Rows are points. The last column is the point's height on a tilted bowl or saddle (a function of degree 2), plus a little noise. Along how many of its main directions does it bend up, bend down or stay straight?
In the rows, 128 means zero.

Points (11 x 3):
[[175 131 108]
 [112 124  94]
 [166 125 100]
 [104 115  98]
 [149 161 107]
 [177 144 115]
 [215  43 240]
 [196  54 188]
 [112 150 104]
 [ 86 137 118]
 [198 156 148]]
Directions: 2 up, 0 down, 0 straight

Points (17 x 4):
[[105 108 155 155]
 [101 139  77 157]
 [132 110 142 149]
 [129 125 102 149]
 [104 149 154 156]
 [ 54 134 212 204]
 [219 107 100 185]
 [111 171  77 172]
 [146 195 130 167]
 [115 104  30 160]
 [196 139  68 184]
 [202 175 163 153]
 [155 129 100 153]
 [231 220  97 226]
 [101 109  55 153]
 [121 115 106 148]
 [125  92 153 156]]
Directions: 2 up, 0 down, 1 straight

Points (15 x 4):
[[ 74  90 141 160]
 [135  96 145 156]
 [ 90  70  90 145]
 [121 124 146 144]
 [185 222 151 200]
 [148  91 128 161]
 [ 39  99 186 204]
 [152 198 178 167]
 [ 57  78  46 134]
 [175  95 126 180]
 [119 150 130 141]
 [192  88 131 204]
 [152  81  78 158]
 [168  88 155 184]
 [ 80 150  70 138]]
Directions: 2 up, 0 down, 1 straight

Points (22 x 5):
[[151 127 103 107 112]
 [ 93 126 205 175 110]
 [117 140 146 109 106]
 [150 154 170 132 128]
 [106  98 194 100  50]
 [137 133 107 101 116]
 [141 112 122  88 111]
 [123 126 123 128 123]
 [192 156 128 133 109]
 [127 201 125 122  75]
 [116 124 165 183 158]
 [207 131 249 171 236]
 [138  82  90 119 138]
 [142 119 108 169 150]
 [159 109 158 109 107]
 [ 88 199 115 138  46]
 [125 174 156 106 103]
 [ 98 182 148 157  83]
 [142 126 152 151 138]
 [ 79  95 113  90 128]
 [184  55 118  54  36]
 [ 80 141  92  97 124]]
Directions: 2 up, 2 down, 0 straight

Points (43 x 7):
[[122  54  98 100 144 114 126]
 [ 95 127 124 126  81  73 107]
 [122 159  96 141  79 104 102]
 [ 37 105 154 123 136 134  61]
 [110 128  95 142 142 100 114]
 [106 141  92 164 113 163 108]
 [ 67   7 167  49 102  91  41]
 [121 111 187 140 201 135  72]
 [157 149  90 137 141 112 112]
 [122 115 134 139  88  95 125]
 [151 144 123 189 125 158 110]
 [195 202 124  75 131 183   7]
 [182 167 143 163 105 101  92]
 [166 165  75 211 117 145  66]
 [166 159 158 125 104 106 111]
 [ 90 111 149 149  89 146 114]
 [101 108  93 106  68 155 102]
 [157  83 159  90 169 133 113]
 [144  87 169  65 115 154  94]
 [155 161 100 164 101 172  98]
 [153 121 123 120  80 117 128]
 [108 150 133 128 114 105 124]
 [161 189 122 164 154 159  86]
 [ 38  83 135 110  82 117  59]
 [ 79 152 145 143 176 137  96]
 [178 132 188 110 172 131  84]
 [114  73 100  83 156 133 108]
 [144 108 124 148 176  74 121]
 [135 140 102 183 126 121 110]
 [170  72 121 156  92 134 140]
 [195 184 103 127 160 110  82]
 [190 211 144 195 128 114  48]
 [101  94 118 146 125 134 119]
 [206 160 192 179 152 166  32]
 [180 132 125 116  86 162 103]
 [128 149 117 151 108  82 115]
 [170 103 137 161 130 166 119]
 [127  84 154 134 211 118  91]
 [ 90 156  93 136 118 175  94]
 [150 120 160 138 127 145 119]
 [164 105  98  79 108 106 131]
 [153 106  83 119 104 126 124]
 [155 149 127  97 133 174  90]]
Directions: 0 up, 4 down, 2 straight

Points (48 x 7):
[[156 180 119   7  69  45  52]
 [ 66 134  72 123  81 134  89]
 [ 70  79 119 113 107 103  92]
 [195 126  95 146 114 134 111]
 [ 84  85  82 162 175 126  88]
 [144 137 147  73 149 143  92]
 [135 187 111 166 147  82 125]
 [165 125 136  63 151 173  68]
 [ 83  83 133 105 141 126  92]
 [174 158 130  97 131 120 114]
 [119  68  89 166  72 148  80]
 [123 176 170 113  92 132 100]
 [142  92 140 136 106 146 106]
 [115  58 129  72 161 149  62]
 [117 132 159  78 150 189  61]
 [129 179 135  90 147  78 113]
 [156 192 150 106 131 141  98]
 [111 113 190 107 189 151  81]
 [ 65 148  56  57  87 136  51]
 [127 125 114 137 115 152 115]
 [155 234 138 114 124 152  74]
 [117 154  99  87 124  83 115]
 [ 73  85 128  64 132 143  58]
 [171  83  42 106 105  70  71]
 [102  65 141 188 144 174  86]
 [ 93 156 142  71 103 122  99]
 [147 123  97 168 102 100 122]
 [136 123 161  46 139 202  25]
 [159  70  82 105 145 184  72]
 [136 180 129 117 156 150 108]
 [133 102 117 161 140 134 125]
 [131 111  80 137 106 131 113]
 [177 151 116 152 139 117 130]
 [114 147  92 122 126 149 109]
 [139 164  85 244 195 125  97]
 [ 97 208 198  84 117 146  53]
 [113 142  99  99  68 150  99]
 [ 90 170 139 145  61 150  97]
 [ 93 105 114 106 122 143 101]
 [ 60  86 141 132 133  81  89]
 [131 165  98 130 144 128 122]
 [156 161 117 121 103 115 123]
 [ 90 171  66 164 127 157  79]
 [ 94  87 211 133  94  87  70]
 [ 66 120 121 192 178 137  85]
 [131 160 172 102 122 103 108]
 [ 60 101 105 163 159 159  74]
 [ 87 109  99 118 167 176  74]]
Directions: 0 up, 5 down, 1 straight
